Rows are points. Each table stands for the endless flat space through its points: a line for two points, a plane for three, and so on. The two share one point or none. Which?

First:
0: 0.67 1.24 0.32
1: 0.21 1.90 0.10
Second:
0:  0.37  0.51 -0.29
1:  0.55  1.23 -0.07
They share: no point

First:
0:  1.75  1.71 -1.84 -0.64  2.60 -1.40
1:  0.04  1.91 -0.40 -2.06  2.41 -2.35
2:  0.05  1.12 -1.58 -1.99 -0.22 -0.59
3:  0.68  0.98 -2.54 -1.03 -0.07  0.12
Second, 2 rows:
0:  0.97  1.48 -1.24 -1.41  1.74 -1.36
1:  1.67  1.40 -0.92 -1.21  2.36 -1.50
They share:  0.62  1.52 -1.40 -1.51  1.43 -1.29

First, 5 rows:
0: -2.00  0.10 -2.64 -3.56  1.19  1.44 -0.12  0.89  4.41
1: -0.83  0.40 -2.35 -1.55  0.12  1.13  0.03 -1.77  2.78
2: -1.35  1.36  0.82 -2.11  1.16 -1.01  0.86 -0.56  0.57
3: -0.13 -0.17 -1.08 -0.69  0.23 -0.09 -0.37 -2.45  0.00
4: -0.80  0.76 -1.55 -1.28  0.01  0.58  0.09 -2.24  2.02
Second, 2 rows:
0: -0.43 -0.84 -0.13 -1.80  1.73  0.97  0.31 -2.35  3.31
1: -0.88  0.91 -2.58 -1.55  0.03  0.22  0.41 -0.10  0.76
They share: -0.70  0.21 -1.60 -1.65  0.71  0.52  0.37 -1.00  1.78

First:
0: -0.73 -4.26  1.38  0.96  1.99 -1.26  4.45  0.58 -0.28 -0.57  2.84 -0.63
1:  2.17 -0.15  1.93  3.26  0.22  1.79  0.60 -0.79 -0.23  0.08  2.87 -1.04
2:  0.26 -2.39  2.78  2.59 -0.10  0.57  2.92  1.31 -0.51 -1.88  4.15 -0.28
3: -1.63 -3.78  1.43  0.11  2.43 -3.06  3.60  1.17 -1.13  0.63  1.73  0.34
Second (4 x 12):
0:  0.25 -1.33  1.11  0.30  1.34 -1.68  2.79  0.07 -0.44  1.37  1.40 -0.32
1: -0.03 -2.03  3.92  2.33  2.13 -0.49  0.98  0.13 -0.84  0.83  2.28 -0.92
2:  0.55 -2.40  0.28  1.42  0.74 -1.45  1.75  1.21 -2.09  1.71  2.21  0.32
3:  2.37 -0.47  1.87 -1.32 -1.08 -1.72  4.53  1.51 -0.78  4.17  1.98 -1.84
They share: -0.01 -1.88  1.51  1.29  1.69 -1.32  1.86  0.19 -0.91  0.97  1.75 -0.12

First:
0:  2.31  2.57  1.92 -0.26  0.73 -0.11  0.82  0.81 -1.00  0.73 -2.09  0.47 -1.77 -0.71 -2.71 -0.10 -1.72 -0.36
1:  1.55  3.72 -0.26 -0.54  1.40 -0.99 -0.41  1.07  0.16 -0.68 -3.53  0.22 -1.93 -0.98 -3.18 -1.60 -2.81 -1.54
2:  1.79  3.80 -0.77 -1.08  0.97 -1.23 -0.77  1.35 -0.09 -0.97 -3.89  0.44 -1.92 -0.65 -3.42 -1.81 -2.95 -2.06
3:  0.53  0.92  3.33  0.40  1.49  1.55  2.23 -1.31 -0.07  3.15 -0.21 -1.08 -1.30 -1.77 -1.02  1.05 -1.09  1.00
Second:
0: -0.24  0.53  2.65 -1.06  2.14  0.83  1.03  0.14  2.05  0.98 -1.97 -1.38 -1.58 -2.56 -1.69 -1.15 -0.69  0.08
1:  1.02  4.54  0.68  0.78  2.64 -0.35  1.72 -2.11 -1.06  2.63 -0.32  0.36 -1.37 -0.66 -2.62  0.76 -3.19  0.49
2:  1.02  4.53  1.11  0.61  1.64  0.39  1.51 -2.47 -0.87  1.94  0.07  0.39 -2.33 -0.50 -2.02  0.63 -3.23  0.21
They share: no point

First, 7 rows:
0: -0.99  0.93 -4.28 -1.06 -1.09 -0.89  4.26  0.29  3.49  1.94  1.07 -0.16 -0.52  1.97  2.90 -6.85  2.16 -2.34 -0.09  3.64
1: -1.70  1.39  0.91 -0.88 -0.23  2.38  0.31 -0.87  0.91  1.91 -1.95 -0.97 -2.27 -0.67 -2.80  1.50 -3.45  4.33  1.75 -1.18
2: -1.37 -0.27 -0.81 -2.91 -1.17 -0.07 -0.11 -0.13  1.49  1.42  1.48 -0.65  0.97 -0.51  1.80 -0.98 -0.05  2.31 -3.10  1.93
3: -1.56  1.85  0.13 -2.88 -0.91  1.68  0.10 -0.67  1.57  0.92 -0.39 -0.43 -0.82 -0.77 -1.79  0.48 -2.33  4.15 -0.38 -0.61
4: -0.53  0.32 -1.89  1.43  1.01 -1.27  2.12  0.17  1.61  2.24 -0.08 -2.90 -1.92  2.04  0.61 -2.99 -0.39  0.53  1.29  2.72
5: -0.27  0.66 -1.69 -0.33  0.88 -2.03  1.04  0.45  1.74  1.19  1.52 -2.99 -0.22  1.82  0.88 -2.69  0.11  1.56 -1.15  2.71
6: -1.14  1.89 -3.29  0.32 -1.27  0.22  1.44 -1.75  1.81  0.86  0.29 -1.45 -3.40  0.95  1.01 -2.98 -2.07  0.57  1.86  2.59
Second:
0: -1.71  3.18 -0.68 -1.58 -1.30  2.92  0.60 -0.76  1.53  1.53 -1.83 -0.29 -1.96  3.06  0.52 -4.66  0.57  3.59  0.75 -1.07
1: -2.47  2.54 -1.36  0.30  0.70  2.20  1.40 -1.28  2.45 -0.03 -1.67  0.83 -2.28  0.94  1.24 -2.58 -0.71  1.87 -0.37  0.37
2: -1.09  2.40 -1.02 -2.50 -2.12  1.88  1.00 -0.44  1.23  2.17 -1.01 -1.05 -1.44  2.52 -0.40 -3.74 -0.11  3.29  1.39 -0.39
They share: no point

First, 4 rows:
0:  3.57 -1.08 -3.02  2.24  2.29  1.78 -0.05 -1.40  2.72 -3.90 -1.65  0.86  1.64  1.69  3.21 -0.66  0.20 -2.69 -2.17  0.96  2.45  1.41 -1.61 -1.45
1: -0.52  0.11 -2.38  2.43  1.45  1.83  1.22 -4.28  2.64 -3.16 -1.66  2.19  1.58 -1.45  0.86 -1.42 -1.25 -0.14  0.45  2.63  1.49 -0.61 -1.86 -2.44
2:  0.59 -0.19 -1.48  1.08  0.01  1.62 -0.37 -3.71  1.05 -2.59 -2.14  1.23  0.80 -1.12  0.56 -2.71 -2.12  0.22  0.99  1.49  0.38  0.71 -2.88 -0.88
3:  2.01  0.20 -2.34  1.92  1.53  1.76  0.71 -2.02  2.18 -2.98 -1.13  1.90  2.16  0.47  1.91  0.04 -0.64 -1.17 -0.95  2.12  2.41  0.91 -1.25 -1.71
Second, 4 rows:
0:  0.67  1.04 -1.36  1.68 -1.00  3.64  1.82 -2.42  1.91 -2.86 -1.41  2.48  0.24  0.68  1.91 -0.99 -1.37 -1.07  0.96  2.50 -0.75 -0.96 -2.06  0.98
1:  4.25  3.04 -5.00  2.12  0.64  1.76 -2.16 -1.74  1.93 -2.68  0.07  1.84  1.48 -4.30  3.91 -0.17 -1.49  2.59  2.30  1.28  2.85  1.24 -2.38 -1.88
2:  1.35 -0.91  0.32 -0.42  1.17  0.40  0.26 -1.80  0.26 -0.64 -2.14  2.19  2.75  1.95 -0.54  0.02 -1.93 -0.91 -0.98  2.96  2.35  2.89 -1.01 -0.84
3:  2.85  0.88 -1.56  1.00 -0.28  1.00 -0.88 -1.78 -0.27 -3.28 -0.33  0.24  2.84 -0.42  0.51 -0.85 -1.61  0.07 -1.18  0.12  2.53  2.60 -2.10 -2.08
They share:  1.97  0.64 -1.40  0.86  0.19  1.61  0.03 -1.95  0.85 -2.14 -1.19  1.78  1.90  0.08  1.06 -0.47 -1.64 -0.17  0.02  1.94  1.65  1.54 -1.75 -0.80

First, 6 rows:
0:  2.69 -1.64  1.81 -2.60 -2.84 -2.85 -2.78 -0.80 -0.68  1.50 -0.30 -2.28  1.47  1.41  3.99 -0.43 -3.30 -0.83  0.55  0.27  3.54  2.23  0.56  0.80
1:  1.36 -0.48  1.44 -3.24  1.82 -0.60 -3.25  2.03 -1.65 -1.54  2.69 -1.06 -1.45  1.31 -0.62  2.41 -1.71  2.40  0.73 -3.47 -1.02  0.79  3.30  0.48
2:  1.43  0.76  3.23 -2.30 -2.31 -0.13 -1.71  1.39  0.96 -0.14 -0.65 -1.60 -0.58  0.03  3.38 -2.75 -0.81  2.51  2.97 -2.69  1.85  2.02  1.16 -0.56
3:  1.42 -0.69  2.83 -1.73 -1.65 -0.83 -1.42  1.10  0.11 -1.18 -0.62 -1.09 -0.91  1.70  2.41 -1.84 -0.51  1.21  3.62 -1.43  2.64  2.19  0.68 -0.25
4:  1.90  0.59  2.51 -3.99 -2.94 -1.21 -1.87  1.89  0.69 -1.30 -1.05 -0.93 -2.58  1.28  3.92 -2.36 -2.94  2.09  3.96 -1.91  1.25  2.84  0.72 -1.49
5:  2.26  0.07  2.04 -3.64 -1.83 -1.71 -3.44  0.50 -0.26  1.44  0.77 -2.21  0.60 -0.02  3.34 -0.12 -3.44  1.50 -0.01 -1.98  1.04  1.79  1.83  0.37
Second (5 x 24):
0:  0.99 -2.02  0.63 -1.09 -0.12 -1.40 -3.98  2.41 -0.11 -0.51  0.02 -1.84 -2.45  1.10  2.50  1.15 -0.07  1.77 -1.72  1.24  4.08  1.79  4.78  1.00
1:  0.85 -0.48  1.39 -1.22  0.85  0.09  0.41  0.23 -1.08 -3.16  1.13 -1.45 -1.74  1.97  1.05  1.51 -2.33 -0.06  4.25 -3.47  0.72  0.88  1.13  0.41
2:  3.46 -1.46  1.73 -3.26 -2.31 -1.26 -5.06  1.39 -1.15  1.78  0.71 -1.23  1.52  0.72  1.15 -1.36  0.61  0.81 -0.50 -0.73  2.74  1.40  2.28 -0.18
3:  0.82 -0.94  1.26 -2.28 -0.41 -0.96 -1.88  2.13 -0.56 -1.22  1.61 -2.02 -1.36  1.11  2.70  0.88  0.47  1.68  0.72 -0.63  1.39  1.95  2.54 -0.25
4:  1.11 -1.95  1.54 -2.29 -0.55 -2.09 -2.91  2.31 -0.72 -0.88  0.62 -2.07 -1.35  1.80  2.51  0.59  0.38  2.34 -0.65  0.35  2.71  1.92  3.62  0.38
They share:  1.81 -1.21  1.64 -2.07 -0.39 -0.91 -1.93  0.87 -1.14 -1.24  0.72 -1.47 -0.57  1.76  1.19  0.37 -1.08  0.68  1.89 -1.97  1.85  1.16  1.98  0.34
